Rows are points. Each copy is the shape, with its points in the same order, turned, moved and blurred by noise. Say if it was mirrored as well.
In the rows, zero is written as 100.

Shape (6 x 3):
74  122  115
130  123  55
107  74  68
102  79  150
79  109  128
94  65  110
Copy 1 (6 x 3):
67  132  109
130  106  60
136  98  117
58  79  138
65  119  119
99  91  141
Copy 1 is: mirrored
Copy 2:
60  108  100
125  84  58
107  49  98
87  103  156
65  106  118
87  66  136
Copy 2 is: only turned

Shape (9 x 6):
145  114  149  77  86  136
73  57  148  110  103  98
123  124  105  128  152  80
99  103  93  104  118  115
99  61  88  102  144  119
141  114  83  73  86  97
96  112  99  124  93  102
118  105  99  61  92  95
96  123  102  75  88  125
Copy 1, 9 rows:
128  99  133  98  60  154
104  94  143  125  146  112
135  157  87  129  97  94
118  109  88  94  105  100
154  91  94  102  131  75
111  99  98  94  49  92
86  114  86  119  106  115
108  103  123  82  70  89
101  107  99  68  87  123
Copy 1 is: only turned
Copy 2 (9 x 6):
195  83  86  108  79  91
114  86  141  150  81  106
128  137  66  130  127  143
112  94  81  109  93  132
112  70  102  126  108  170
139  85  75  70  122  98
107  99  68  119  94  102
136  90  103  72  111  101
135  91  86  78  68  108
Copy 2 is: only turned

Shape:
112  72  107  109  126  93  63  107  101
61  68  58  102  92  113  195  115  89
76  89  52  122  82  86  118  70  81
131  108  114  104  78  91  86  94  79
82  107  119  117  87  112  58  88  108
116  109  82  120  107  82  77  118  67
123  82  109  125  116  116  108  63  102
107  107  69  96  110  113  88  93  78
114  92  102  90  173  110  64  110  109
130  99  120  45  149  77  75  99  70
133  91  113  121  99  91  81  96  168
128  97  106  91  106  117  81  117  85
124  91  93  85  80  117  97  72  90
118  68  94  111  102  108  57  105  98
Copy 1, 14 rows:
104  100  103  78  126  108  95  91  77
85  72  138  136  38  108  173  82  143
83  98  94  155  89  95  110  55  109
114  76  101  96  90  109  47  83  100
75  120  101  91  123  114  62  100  125
87  79  87  114  98  109  77  97  68
135  124  120  108  103  132  93  79  97
93  95  68  105  88  114  99  80  87
111  121  85  51  109  107  121  119  59
119  104  89  35  70  78  84  88  55
143  96  106  85  156  104  83  120  131
107  81  86  81  89  129  83  100  91
119  91  81  93  80  115  83  55  118
97  78  91  73  119  127  93  77  92
Copy 1 is: only turned
Copy 2:
96  101  96  101  119  137  65  114  123
139  8  117  99  104  66  137  74  95
116  78  104  91  120  68  83  67  69
125  134  121  108  90  119  87  101  95
65  126  116  74  95  119  90  92  109
98  115  114  131  119  103  81  114  88
125  111  82  96  114  123  98  63  125
101  100  83  110  110  111  100  104  73
86  101  66  103  140  151  99  140  128
139  122  89  88  134  158  93  161  94
97  125  79  84  78  99  76  106  169
107  109  103  119  93  136  97  116  103
126  110  88  88  78  124  92  87  85
84  101  93  108  96  134  59  98  109
Copy 2 is: only turned

Shape, 15 rows:
108  64  152  145  141  80  52  102  93  167  62
120  57  102  84  49  90  95  114  110  60  85
83  90  137  110  140  116  58  94  74  110  59
67  83  181  128  155  71  62  127  90  116  97
96  104  85  117  64  93  117  99  105  70  74
78  77  111  95  138  85  75  114  146  91  61
73  81  69  87  49  106  79  99  105  88  108
99  55  89  105  83  130  134  103  107  72  92
104  77  88  120  64  83  98  61  101  47  93
123  100  101  92  69  119  107  71  135  83  120
56  99  157  98  135  76  82  117  145  128  32
118  102  75  76  107  78  103  114  106  79  87
72  77  117  123  156  87  53  117  154  101  59
87  71  72  104  80  79  127  82  106  94  108
109  101  75  131  62  110  105  124  117  73  101
Copy 1:
94  28  138  63  108  42  108  86  45  140  58
125  90  87  82  66  124  71  152  101  91  79
82  46  110  109  78  73  109  87  27  118  80
117  25  103  109  102  56  123  120  32  164  115
92  108  93  105  56  103  100  124  125  97  91
98  79  122  103  101  54  140  145  56  80  88
86  94  127  99  80  124  63  133  105  74  118
99  94  82  65  81  124  120  117  106  76  106
135  95  106  105  48  95  78  106  121  74  98
124  95  97  117  109  131  102  119  125  78  79
85  84  156  104  98  66  159  141  30  143  65
86  110  79  102  99  76  87  147  95  94  81
85  44  133  104  102  38  153  140  56  91  95
110  126  102  73  87  94  86  114  114  94  118
84  76  97  104  81  113  97  137  153  87  96
Copy 1 is: only turned
Copy 2, 15 rows:
161  27  73  132  92  68  75  140  60  114  85
55  119  80  95  89  85  74  96  86  44  91
155  50  116  113  63  85  76  85  84  105  98
147  33  97  172  101  86  91  111  103  111  120
91  139  117  97  81  115  88  109  86  72  71
112  74  99  103  63  83  71  131  136  100  102
64  128  98  89  75  119  51  95  70  98  109
52  94  133  86  96  94  77  95  83  77  63
77  145  89  115  78  95  80  80  92  83  50
61  113  75  77  90  113  111  90  87  107  76
138  53  110  125  37  74  102  168  107  104  128
106  128  104  73  107  87  83  105  116  84  101
132  46  88  117  64  101  59  145  144  111  89
68  135  115  104  103  87  72  112  75  113  75
83  122  108  82  106  142  77  112  86  66  70
Copy 2 is: only turned
